Each row of a before or after table is a point. The points were changed in one or more steps. Then noise was added and the rows were shuffled. The steps act on columns, c1 being the first. Write out the steps. A step turns or swaps two columns, mirrors them in a line or flattens them onto one, adds a multiple of one to another, or multiplies or shifts one. Angles are multiples of 10 degrees, from the lower column toward the higher: turns from -170 to 170, lines from 10 to 170 but not 90. Use the fewest steps. Two steps may share a column if one is a turn and the other turns, adds or multiplies; they go together, in the order done. Otherwise the lowest column goes first.
In the rows, 128 means zero.

Before (9 x 2):
[[ 81 143]
 [181 132]
 [184 110]
 [110 129]
 [ 73 116]
 [182 141]
 [131 105]
 [136 206]
 [ 67 110]]
After (9 x 2):
[[175 129]
 [ 85 112]
 [175 143]
 [ 88 116]
 [158 104]
 [107 131]
 [ 70 144]
 [199 112]
 [ 54 204]]
Steps: add -1 times c2 to c1

Before (8 x 4):
[[212 110 228 146]
 [ 94 151 141 146]
 [147 205  72 116]
 [114 102 164 108]
 [105 175 165  80]
 [ 94 106 159 212]
 [ 91 116 173 202]
 [ 89 129 114 160]]
After (8 x 4):
[[135 104 219 129]
 [113 110  86 129]
 [117 101 132 127]
 [116 125  91 125]
 [162  77  41 127]
 [123 126  83 130]
 [111 137 140 129]
 [118  69 130 128]]
Steps: multiply c1 by 0.4; turn c2 and c3 by 140 degrees; multiply c4 by 0

Before (10 x 8):
[[249 134 104 149 133 131 117 103]
 [121 109  99 137 145 123 117 175]
 [103 104 161 126 185 130 145 129]
 [103 144 105 108 128 151 101 160]
 [181 127 138 121 118 120 100 161]
 [130 106 134 147 104 131 113 145]
 [113 119 104 132 125 147 108 167]
 [102 104 106 111 140 108 111 137]
 [103 191 100 115 118 122 147 167]
 [174 110 131 109 120 141 150 143]]
After (10 x 8):
[[ 77 127 143 113 132 141 129 141]
 [158 121 157 140 117 149 124 162]
 [143 158 113 101 178 131 157 129]
 [128 148 135 158 137 121 134 173]
 [143 158 152 136 131 108 128 139]
 [ 18  81 124 160 126 130 130 104]
 [ 79 112 129 115 106 121 117 159]
 [140 140 137 152 116 146 119 165]
 [119 147 110 129 104 130 114 143]
 [175  77 153 147 131 124 128 165]]
Steps: turn c1 and c2 by -160 degrees; mirror c3 and c4 in the line at 120 degrees; flatten c5 and c7 onto the line at 30 degrees

Before (8 x 11):
[[116 168 144 109 114 166 171 122 101 153  72]
 [118 113 106 164 131 159 127  78 154 180 134]
 [111 183 171 185 143 121 145 137  77 167  67]
 [153  57 117 125 127 131 140  82 122 233 223]
 [ 98 169 164 147 158 166 165 174 104 142 102]
 [150 208 170 151 152 131 115 155 109 122  56]
 [114 178 135 137  82 140 189 108 164 139 128]
 [100 169  65  66 232  22 158 122  80 143 143]]
After (8 x 11):
[[ 94  21 121 127 208 163 138  94 119  69 167]
 [114 196  62 246 148 202 160 153  80  71 117]
 [162 138 170 149  92  76 168 168  98 113 142]
 [127 152 173 122  48 104 144 154  79  71 148]
 [117 133 143 119  90  73 168 137 104 106  86]
 [111 156 135  79 129 103 189 135 161  99 125]
 [ 79  82 104 121 117 109 126 121 154  94 156]
 [159 188 170 141  47  82 109 119 112 101 121]]
Steps: turn c1 and c8 by -70 degrees; turn c2 and c6 by -150 degrees; turn c2 and c10 by 150 degrees; turn c4 and c5 by -110 degrees; turn c5 and c11 by -60 degrees
